Each row of a before or after table is a point. The points were changed in one or more steps. Then noise was added and the rows were shuffled. The steps act on columns, c1 being the first. What was done? A step turns or swaps two columns, mirrors them in a line or flattens them onto one, adds a multiple of one to another, or multiplies or shifts one. Angles are multiples of 10 degrees, from the lower column toward the higher: turns from -170 to 170, lines from 10 to 170 but not 90. Use the fewest steps. Two steps may share a column if one is a turn and the other turns, adds or multiplies; they go together, in the order done. Otherwise the lowest column goes first.

Before:
[[ 17   7]
 [  5   5]
 [-16   0]
 [-27 -24]
 [ 33  -1]
 [-13 -37]
 [-15  -3]
 [-20 -23]
 [ 20  -8]
 [ 20  40]]
After, 10 rows:
[[-29 -61]
 [-12 -92]
 [ 20 -18]
 [-14  -5]
 [ 22 101]
 [  6  13]
 [ 15  18]
 [-20 -58]
 [-16   0]
 [ 34  -3]]
Steps: multiply c2 by 2.5

Before:
[[-10  25 -28 -45 -46  58]
 [-24  36 -16 -12 -15  67]
 [-62  17   1  -4  29  19]
 [ -8 -53  10  13  42  40]
 [  6  -9  48 -12   8  47]
 [ 17  25 -35  54 -24  -9]
 [  6  15  11   6  38  24]
 [-40 -59   4   6  10  -2]
 [ 19  57 -28 -27  13 -26]
 [  7  67  17  13  -2  30]]
After, 10 rows:
[[  4 -49  10  45  98  51]
 [ -2  24 -32 -11   6  65]
 [-52  17   1  26  77  32]
 [ 27  27 -34  88  24   3]
 [-34 -59   2  33  61   8]
 [ 15   8   9  36  88  33]
 [-13  34 -24  19  31  78]
 [ 13 -10  49  14  58  60]
 [ 17  69  14  43  47  39]
 [ 27  59 -32   4  61 -16]]
Steps: shift c1 by 10; shift c4 by 30; shift c5 by 50; shift c6 by 10

Before:
[[  4  25 -48  39   2  23 -46  30  54  19  -6 -18]
 [-69  35 -54 -33  14   9   5   5  -6 -11 -11 -19]
 [  4  46  -6  29   8 -51 -40  12  -4   8 -21  33]
 [ -3 -23   1  -9   8  29 -12 -11 -10  38   9  16]
 [-21   7  48 -49  25 -14  23  -6  60  -9 -37  31]
 [ 94  19  16  27 -20  -7 -43 -25 -26  -6  17  13]
 [ 58  -3   3  12   9 -49  61  45   0 -71  12  25]
 [-14   4 -69  28 -10 -10 -10  37  16 -44  48  17]]
After (8 x 12):
[[ 22   3 -68  29  20 -12  -5  54  -7  42  33  -9]
 [-18 -28   6  -2 -17  28 -13  -9   6 -25  17 -20]
 [ 75  21  14  31 -29  -5 -40 -11 -15 -58  37  14]
 [  4   9  45 -49  61 -15  27 -24  23  17 -36 -34]
 [-15  23 -49  36  56  23 -49  23   1 -21 -17  11]
 [  8  39  -4  31  -3 -53 -41  -6  10  -8 -27 -30]
 [ 92  -4   3  12  -1 -47  57  45  10  15 -18   8]
 [-53  32 -58 -32  -3  11   7   0  11  53 -14   6]]
Steps: turn c1 and c10 by -140 degrees; turn c1 and c12 by -160 degrees; swap c5 and c9; turn c8 and c11 by -30 degrees; multiply c11 by 1.3

Before, 9 rows:
[[-14  19  14  -3  -7 -12  20  11  20  18  20 -43  -6  -1  19  -5 -42  41
   -3 -59]
 [-51  20  31  68  31  26 -22  19 -17  27 -43  13   3  19  -3 -39 -51 -16
   -8  36]
 [-14  35  18  54  41  31 -11 -16  13  52   6  45   9   7  -7  -7  -9 -56
  -30   3]
 [-51 -64 -16   6   2 -41 -12 -12  26   6 -30  20 -28  62  27 -16 -13  -2
  -46  13]
 [-79  25 -38 -15  22 -11 -33 -51 -23  44 -11  -7  -3  11 -29  55 -32 -31
  -64 -19]
 [-17 -12 -44 -17  -3 -26  20  63 -28   8 -54  -7  34 -25 -30 -25  30  26
  -26  -3]
 [-75  -1  -8  14  42  43  33 -59 -15   2 -42  -9 -27  -7  10   7 -37  15
   22  36]
 [-12  53  12  -2  10   3 -40  23   6  26  28 -22 -63 -18 -27 -18 -15 -16
   59 -17]
 [ -7  50  22  -6   0  25 -63  41  -3 -29  21 -17  -5  34 -10 -34 -18 -21
    5  19]]
After (9 x 20):
[[   1   45   14   -1   -5  -11   18    7   20   -6   23  -42   -6   18
    18    1  -15   87   -6  -61]
 [  10  -32  -45  -17   -3  -25   20   67  -27    7  -53  -12   35   16
   -31  -31  -16   50  -25   -4]
 [  15   41  -39  -17   25  -13  -32  -48  -19    5  -10   -7   -3   42
   -31   59  -82  -60  -61  -19]
 [  16   52   37   72   31   26  -25   17  -16  -46  -44   11    5   18
    -3  -23  -48  -32   -4   40]
 [  78   -7  -11    5   -1  -42  -11   -8   28  -61  -35   19  -30  -16
    28   17  -24   -5  -49    9]
 [  37   35   -6   14   44   45   29  -60  -16    6  -41  -11  -28   -1
    10    0  -63   31   21   38]
 [ -36   30   14   -1    8    2  -37   29    2   -1   29  -21  -64   31
   -25  -15  -27  -32   62  -19]
 [ -22   22   18   53   41   34   -9  -22   15  -23    7   47    7   44
    -8    7  -23 -114  -32    9]
 [ -35   31   24   -3    0   25  -62   46   -6  -33   19  -14   -3  -43
    -7  -16  -23  -39    4   18]]
Steps: turn c2 and c17 by 70 degrees; turn c1 and c17 by 110 degrees; turn c10 and c14 by 110 degrees; turn c10 and c16 by -30 degrees; multiply c18 by 2

Before, 14 rows:
[[-29  39   4 -10  65  42  17 -31   3 -13  20  39  15  13  29  35 -15 -22
   -9 -17 -29  -5  62 -31  37 -15  23  32  44  55  55  61  23  17   5 -42
    9 -43 -15   3 -40  35   9 -32 -43 -35  57  32  37   6  37  26 -28  -6
   12  22 -30 -18   6  -6   7  31 -14  28]
 [-14  -5  -3 -18  21  16  19  39   6  10 -44  19   7  -6 -14 -27 -53  50
   62   7 -28   7  20 -13 -46   1 -10 -25  -3  20   0   3  -7 -33  45 -16
  -18  -3 -10  -5  17  33 -12 -30  16 -11 -18  24  34  29 -37 -51  31  -1
   18   3 -11 -47  61  -7 -49   0  -1 -24]
 [ -8 -25 -74 -26   5  -7   5  14  48  66 -16 -39  55  13  22   0 -13  -8
   13  -2  30  29 -25  42 -18  44 -18 -42 -43 -33  -8 -25 -34   8 -21  20
    1 -14  21   9  13   8   0  17   0   1 -30  -9 -38 -49 -35  18   9  42
   45   4  22  12 -18  50 -35 -12  38 -33]
 [ 70 -37   9 -75  32 -26   0 -13  26  54 -29   5  90  60  37  12 -21  16
  -44 -66  49  38  58  45  43  49  -2 -68   9  -7  37  49 -66   7 -57  20
   47 -45  16  36 -53  85  70  42  40  42  18 -15  54  33  39  -8 -57 104
   -4 -39 -61  23   2 -22  22  12  58 -46]
 [-10  -8  -1  11  22   8  65  42  -4  10 -69  15  29   5 -40 -51 -48  -4
   55  34  -1  15  23  -9 -21  33 -18 -45 -34  47 -24 -15   6   1  14  23
  -21   3   3  -1 -24  10 -37 -27  -9 -22   5   3  -6  29 -26   2  19  32
   40  -1  15  -5  61  27 -27 -41  -6 -29]
 [ 29 -11 -27  -3 -10  -1  24  30  36  59  14 -19  97  10  58  41  37 -36
  -12 -50  44  21   4  34  19  29 -36 -58 -35 -35  46  -1 -61   0 -22  85
   42 -24  11  31  -2   1  -1  49  26  24   2 -14 -28 -50 -31  34   4  65
  -46 -39   2  30 -18  13  -5  20  32 -72]
 [ 24 -15 -17  40  44  -5  18  -8  10  -4   6  39  -7 -13  20  19 -47   2
   -7 -20  -1 -25  73 -18  30 -10  26 -10  30  44   5  42  -2  -4  10 -16
  -54 -11 -10 -17 -56  37 -11   9 -24 -45  31  35  36   5   8  27 -15 -38
   14   7 -67 -42  12 -17 -26   0 -15   1]
 [ 10 -23 -15 -15  34 -31  42  42  52   8  -4  17  33 -26   7 -21 -63  16
   10  21  -3  17   6  10 -37  42 -42 -32 -36  -4  10 -14 -30  -4  23  32
  -20  60 -15   9  11  -6 -22 -41 -12   7  -6   3  -2   1 -35 -35  20  18
   17  21  14  14  50  52 -37 -24 -14 -19]
 [ 45 -19 -13  11  18  16  10 -25 -18  15   7  57  21   6  50  45   0 -28
  -37 -61 -37  18  52 -16  48 -39  44   6   7  16  51 -35 -24  12 -28 -32
   35 -27 -10 -21 -27  -3  67  38 -45  -6  48 -47 -43 -26  -6  43 -68  23
  -28   7  -5 -54 -27  43  24  51  27 -38]
 [-22  22  -2  11  42   4  23  23  32   8 -26  44   2 -23  -5 -72 -39  31
   45  20  -1  -4  31 -12 -32 -10 -24  -6   2   0 -29  27  11 -19  40  14
  -42  33 -15  20  -5  78  -2 -23  18 -39  27  14  22  35 -37 -12  37  27
   57   4  11  -5  27  27 -13 -39 -27 -19]
 [ 12 -26 -63 -12   4  15  34  61  32  50  -7  -5  -2  12  22 -10 -28 -45
   43  -7  -8  12 -14  19 -39  31  -6 -21 -32 -56  15 -44 -12 -25  13  42
  -10  13   5  18  27 -20  -7  -7  26   7 -22  -1 -13  -5  22  23  19  45
   13   5  36  38  12  43 -34 -61  38 -61]
 [ 14 -34   1  -6  15 -11 -11 -24 -21  24  -5  25  23  -6  42  26  25 -48
   -3 -55 -12  -1  79 -23  32  -9  43   9  41  -9  58   4  -5  41  -7 -45
   34 -26 -36   3 -58 -13  33  16 -17  -7  86 -44  -7 -41  21  30 -47  37
   -5  17 -73 -50 -18 -14  30  37  37  23]
 [  4   3   6  23  67  16  19 -20  10  20  -3  72  11 -69   2   8 -20 -37
    8 -24 -13 -29  36 -19  14  -8  33  20  18  45  13  11  10   2  11 -59
   -1 -51 -17 -23 -32  66  17  16 -41   4  75  21  41   8  22 -15 -15 -11
  -20  40 -25 -26  21 -12  -9  13  -2  33]
 [ 32 -23 -28 -37  14 -25  27  11  24  44  17 -50  55  31  31  11  -2 -55
   30 -64  44  11  14  21 -22  36 -14 -31 -26 -29 -10 -10 -87 -18 -33  44
   23 -23 -19  15   5   2  10  10  45   6  -7  -8 -17 -10 -32  15 -37  67
   -9  28  29  -1   3  57 -22 -14  33 -57]]
After, 14 rows:
[[ 43 -20 -13  10  16  14  17 -26 -19  13   6  56  23   2  47  45  -1 -24
  -40 -61 -39  18  49 -17  47 -39  43   8   5  30  48 -34 -23  16 -29 -34
   38 -28  -9 -21 -26  -4  64 -36 -44  -5  51 -48 -43 -22  -4  44 -68  24
  -26   9  -6 -53 -28  41  10  53  24 -35]
 [-25  21   1  12  42   4 -34  26  31  11 -29  43   2 -23  -6 -69 -40  33
   45  22  -7  -7  29 -14 -33  -9 -24  -6   1 -27 -28  27  13 -17  38  15
  -42  30 -15  20  -8  55  -5   7  18 -38  28  13  19  33 -36 -11  42  26
   57   6  11  -5  27  25  -9 -39 -26 -20]
 [ 25 -14 -17  42  40  -3  -7  -9  14  -3   6  39  -6 -13  20  18 -47   2
   -7 -19   0 -24  74 -17  29 -10  25  -8  31  37   6  41  -2  -4   8 -18
  -57 -12  -9 -16 -55  28 -10 -18 -27 -42  30  34  37   5   7  26 -16 -35
   13   8 -70 -44  13 -18 -35   1 -17   1]
 [ 35 -21 -28 -36  16 -25 -13  11  25  43  16 -48  55  32  30  10  -5 -54
   29 -64  47  10  15  21 -21  34 -12 -32 -27 -24 -10 -10 -86 -20 -32  42
   25 -22 -17  15   3   2  11 -24  41   7  -9  -6 -15 -10 -34  17 -34  66
   -5  26  30  -3   1  59 -25 -15  32 -58]
 [ 10 -26 -61 -10   5  14 -30  63  32  49 -11  -5   1  11  22 -12 -31 -46
   43  -8  -8  13 -13  19 -39  32  -6 -22 -35 -62  15 -48 -12 -25  13  39
   -9  13   4  18  27 -12  -9 -15  26   6 -23   0 -14  -5  24  25  18  45
   14   9  39  36  11  40 -43 -62  39 -62]
 [ 13 -33   1  -5  18  -9  19 -25 -23  23  -5  26  24  -6  44  26  24 -48
   -5 -53 -11  -2  79 -23  32  -7  42   8  44  -7  59   3  -6  41  -5 -45
   33 -25 -38   4 -56  -6  32  -5 -17  -9  87 -44 -10 -39  22  32 -45  40
   -6  17 -73 -52 -18 -12  20  36  34  24]
 [ 29 -11 -26  -2  -9  -2  12  30  34  59  13 -16  98  11  58  42  38 -35
  -12 -49  39  23   4  32  22  29 -35 -56 -35 -13  48   1 -63  -1 -19  85
   41 -22  14  30  -2   3  -2 -53  25  25   2 -12 -29 -50 -32  38   4  63
  -44 -38  -1  29 -19  12 -16  18  30 -75]
 [-10  -7   1  11  23   8 -67  44  -3   9 -70  15  30   4 -38 -48 -49  -4
   52  35  -3  16  22  -8 -20  35 -18 -44 -33  28 -22 -14   8   4  13  25
  -18   0   4  -4 -27   8 -36 -20  -8 -24   5   1  -6  29 -28   4  19  29
   40  -1  15  -3  59  28 -29 -40  -5 -29]
 [ 10 -24 -16 -12  32 -31 -59  44  52   6  -3  17  33 -25   6 -19 -62  16
   12  21  -3  18   5   9 -38  44 -41 -34 -36 -11   9 -13 -32  -6  25  32
  -21  60 -17  12  14  -2 -22   2 -16   7  -5   3  -2   3 -34 -33  22  20
   14  19  17  14  51  52 -26 -23 -13 -18]
 [-29  38   4  -9  63  38 -32 -31   5 -17  19  42  18  11  29  36 -16 -25
   -8 -19 -29  -4  64 -32  36 -13  23  31  45  49  55  60  24  15   5 -42
    9 -41 -13   4 -41  23   7  14 -42 -36  55  31  36   8  38  27 -27  -8
   12  21 -30 -16   5  -6   0  30 -13  30]
 [  5   2   5  23  66  13  -5 -18  11  21  -1  72  13 -67   2  10 -21 -39
    8 -25 -15 -27  35 -17  16  -4  32  20  17  53  12  12  13   2  12 -59
    1 -52 -13 -23 -33  45  16 -22 -39   2  76  21  41   7  24 -15 -18 -14
  -20  43 -25 -26  22 -12  -3  12  -2  32]
 [-17  -6  -6 -21  25  17 -35  38   7  11 -47  18   7  -6 -14 -26 -51  49
   59   8 -26   9  19 -12 -44   4 -11 -25  -4  11   0   3  -9 -33  42 -16
  -20  -5 -11  -4  18  22 -13  10  15 -13 -17  23  32  30 -37 -52  29  -2
   16   3 -10 -49  59  -3 -32   0  -2 -24]
 [ 67 -39   6 -73  32 -25  28 -14  27  53 -29   7  90  60  38  12 -21  11
  -41 -64  51  39  59  44  44  47  -2 -70   7  -6  35  49 -67   8 -60  18
   50 -44  18  36 -55  62  68 -34  39  42  16 -15  53  31  41  -8 -58 103
   -3 -39 -61  24   1 -21  23  13  59 -47]
 [ -8 -23 -74 -23   6  -6   6  15  46  66 -18 -38  57  12  23  -1 -11  -7
   10  -4  29  28 -25  39 -17  43 -20 -43 -44 -57  -6 -26 -35  10 -23  23
    3 -13  20   8  14   3   1 -19   2  -2 -30 -10 -38 -50 -35  19   8  43
   47   3  22  12 -16  47 -42 -10  36 -34]]
Steps: turn c7 and c44 by -140 degrees; add -0.5 times c55 to c30; multiply c42 by 0.7; add -0.3 times c52 to c61

Before (12 x 64):
[[ 35  14 -11  22  -6 -13  -3  35  53  22  -5   5  27  -4 -22 -31 -35 -11
  -16 -38  35  26  33 -32 -13  13   3 -23  51  29 -15   5 -30  -5  12   9
  -16 -16   8 -33   5 -12  45  -2  -5  19  23 -12  11  44  31  12   6  11
    4  32  -6   7  -5  22  35  25  35  25]
 [-16 -41 -13 -27   0   3 -30  38  40 -23 -12   5 -30   9  44  31 -29 -22
   -2 -12  41  11  15  28 -19 -15 -25  11   1 -24 -20  -3  18 -29 -22   5
   10  17 -17   0  -2  -1  25  29   6  24  23 -18   3 -23  42 -33 -17 -31
   -1  31 -15 -21  22 -10 -16 -32  28  17]
 [  4 -23  46  42 -34 -16   8 -26   5 -28 -24  33  -2 -21  18 -13  11  -1
   33  12 -13 -15  31  36 -18   1  -7  -3  41  31 -24  42 -15 -17  17  19
  -43  31 -11 -26  22   8 -12  35  19  18   4 -56  15  27  31  25  26  36
  -10 -27 -24  40  37 -24   6   9  -5 -31]
 [-38 -42  -4 -17   5  14 -46 -32   2 -23   7 -33 -21   0 -21 -22  16 -17
    4 -11  -8 -14   0  33  15 -33 -16 -27   3  21 -17 -18   4  16 -40 -39
    9  -5  -4 -25  57  30 -13 -27  11 -28  12 -10 -34  15  34  -8  10   2
  -17   6  19   8 -15 -28 -16 -20 -33 -38]
 [ 23 -27  19  10  -3  -3 -30 -30  37 -18 -13  -7 -40  -8 -23  -2  18  37
  -20 -23  20 -23 -38 -18   8 -31 -27  23  -7 -33  34  -2  20 -32 -26 -42
   10 -24  48 -24  -7  -1   0  -5  14   6 -24  -4 -10   5   7  21  51 -24
    1  29  -8  26 -21  31 -12   8 -25  23]
 [-24   9  27  31 -18  -2 -12   3  54 -26  18  17   9 -41  10 -18   8  47
  -14 -16 -20   2  25 -17  36  28  14 -30  -5  13  30  25 -27 -49 -38 -38
  -13  27  -1 -25  26   1   0 -10  -3 -36  -7 -14 -22 -27  28  20 -17  31
  -23  29 -11 -30  -7  -9   1  30  10  -6]
 [ -8  16  15  10  25  -5  13   1  20  -8  22 -28   0   2 -10 -35 -19  37
   17 -19  -2  -9 -39 -20   8  23 -23  -3  23  31  47  49 -41  13 -18 -30
    3 -15 -23  18  57  49  48  18  21 -38 -30 -33  15  20  28 -11  11 -25
  -19 -29  14 -27 -13  -6  -1 -16  30 -24]
 [ -4  10 -16  -8 -34  -7  11  23  -5  -4  31  10  28 -48 -23 -24 -28  51
  -27  -1  39  32  20  10  -7  16 -12 -11 -11 -21  10   6 -38 -50 -40 -37
   16 -15  29 -44  11  -7  33 -25  11  15   3   9   2  19 -32  -4  31 -26
   -1  16 -22  18  23  31  -8 -34 -34  15]
 [ 28 -13  22 -18   2 -19  13  -9 -17  18  42 -11  34 -37  24  15  26 -16
  -28 -43  -4  15   4  26  35 -28  10 -29  18 -22   8  14 -28 -22 -19 -16
   23  -4  41 -22  10  46  37  17  55  24 -45 -36   2 -18   2   7  16  31
  -48 -13  20  -3 -25  21   7   5  17 -37]
 [ 18 -17  33 -11  -4  23  15   0  -6 -13 -14  11  13 -41  -6  19 -16 -15
    7 -10 -19 -17 -17  17  42  -7  13  26 -14  24  35 -17   6 -13 -24  23
  -24 -26  -1   1  22 -15   7   8  32  11  10 -15 -12  31  27  13  22  16
  -41 -19 -26  26   5 -22  43 -15 -24  19]
 [-12 -41  37 -26  -6   5 -46  28  24 -19  -7 -30  13 -46  36  13 -22  26
  -13  26  48  36 -27  20  -7  12   8  18   1  16  45  35  -1 -29  18 -47
  -37  13  40  21  34  -9   7   3  28  28 -10 -27  24  13  42 -38 -21 -28
  -19 -28  -5  14  -5  32  32 -30 -32 -16]
 [-33   6  12 -17   9   0 -25  29  54  16  22 -13  23 -29  -4  -4   3 -22
  -19  29 -13   7  33   2  32  29  17 -21  18  16 -19 -18 -23   3  26 -23
  -28 -22   6  12  58   1  -8 -31  31 -15   2 -24 -25  -7   1 -22 -10  21
   -4  -9   0  21 -23 -24  28 -21  35 -49]]
After:
[[ -35    1   11  -17    7    1  -25   29   55   21   22  -11   26  -76
    -5   -6   10  -26  -17   27  -12    8   32    1   30   26   20  -20
    16   17  -16  -18  -25    2   26  -22  -28   37   -1    6   60   14
    -4  -17   32   -7    3  -26  -22   -6    4  -70  -14   21   -6   -9
     1   21  -25  -22   27  -20   35  -51]
 [  18  -22   32   -9   -1   22   18    1   -5  -14  -13   10   15 -101
    -7   22  -12  -14    6   -6  -15  -20  -16   15   40   -9   11   26
   -11   18   35  -19    6  -12  -20   27  -26   -6    3   -2   21  -18
    10  -29   33  -11   10  -15  -14   30   26   41   20   13  -42  -20
   -27   25    6  -25   44  -14  -20   20]
 [ -43  -31   -2  -11    4   15  -45  -33   -1  -26   10  -31  -22    3
   -23  -18   15  -22    2  -12   -9  -10    3   35   18  -31  -16  -24
     1   22  -18  -18    4   16  -41  -39    8   25   -5  -24   55   34
   -12    0    9   12   11   -6  -32   15   36  -26    8   -2  -17   10
    17    6  -13  -26  -12  -21  -32  -32]
 [ -13  -36   34  -29   -7    1  -49   30   21  -19   -5  -34    7 -113
    35   13  -21   24  -14   23   52   36  -29   20   -6   16   10   17
     2   15   46   34   -2  -28   20  -42  -36   -2   46   21   34  -29
     6   11   27    9  -13  -26   25   16   41 -117  -24  -27  -17  -32
    -8    9   -8   31   33  -28  -35  -18]
 [   7   -7   49   45  -33  -11    7  -28    4  -30  -24   32   -4  -53
    21  -16    8   -1   35   12  -14  -14   27   35  -16    2   -7   -4
    40   32  -25   40  -12  -22   19   18  -43  -44   -8  -23   26  -13
   -15   24   21   20    5  -53   14   30   24   76   23   32   -9  -27
   -21   42   41  -22    8    7   -4  -31]
 [  -8   10  -10   -9  -34   -8    8   20   -6   -5   30   11   24 -121
   -28  -24  -26   52  -33    0   37   35   21   10   -6   16  -12  -10
   -12  -25   12    6  -39  -50  -43  -36   15   23   27  -42   10  -16
    31  -14   11   -3    4    8    5   17  -33   -9   34  -27    2   21
   -22   20   21   33  -11  -34  -34   14]
 [  27   41   20  -17    1  -25   10  -12  -17   15   43  -12   34  -95
    21   13   24  -14  -29  -43   -5   15    0   26   36  -29    5  -32
    17  -23    7   15  -31  -20  -19  -14   24  -17   40  -22   11   -1
    38   -7   59   53  -47  -36   -2  -16    2   20   14   33  -46  -12
    20   -5  -27   17   12    0   22  -34]
 [ -14  -28  -11  -26    5   -1  -34   39   39  -22   -7    8  -33   20
    44   32  -30  -24   -4  -12   42   15   14   27  -19  -17  -27   15
     2  -25  -20    2   19  -29  -21    7    5  -30  -15    0   -3  -19
    30   12    0    9   24  -17    4  -23   47  -99  -19  -29   -4   33
   -15  -21   21  -11  -17  -31   28   20]
 [  39   15   -6   22   -4  -14   -4   40   49   25   -6    5   26   -5
   -24  -31  -31  -11  -13  -36   32   28   31  -31  -14   17   -5  -21
    54   23  -17    4  -31   -5   14   12  -17    4    7  -30    4  -18
    43  -16   -5   -1   25  -15   11   47   29   33   10   15    7   30
    -4    9   -3   23   37   24   39   29]
 [  22  -17   18    8   -1   -8  -30  -31   36  -19  -13   -9  -41  -19
   -27   -4   17   36  -20  -28   20  -22  -36  -23    6  -33  -32   23
    -9  -32   33   -4   19  -29  -26  -41   11    8   48  -27   -6   -5
     4  -22   17    2  -22   -2   -8    4    8   59   49  -24    0   30
    -8   30  -18   31  -12    9  -28   17]
 [  -6   39   17   11   23   -7    9    3   22  -10   19  -25    1    2
   -13  -34  -15   38   18  -18   -3  -12  -43  -18    6   25  -23   -3
    20   29   48   48  -40   14  -17  -35    2  -15  -27   18   57   55
    49  -16   25   24  -31  -35   14   17   32  -34   10  -25  -21  -34
    11  -29  -11   -5    0  -17   31  -29]
 [ -23   -9   28   30  -19   -6  -15    4   50  -28   14   15   10 -101
    14  -13    6   42  -15  -16  -20    4   26  -17   34   27   14  -32
    -6    9   30   27  -27  -55  -38  -39  -14    2    3  -29   25   28
     1   25    2  -17   -6  -15  -23  -27   29   56  -18   32  -22   26
   -11  -28   -9   -9   -2   28   14   -5]]
Steps: turn c42 and c46 by 60 degrees; add 1 times c46 to c2; multiply c14 by 2.5; turn c38 and c44 by 100 degrees; multiply c52 by 3
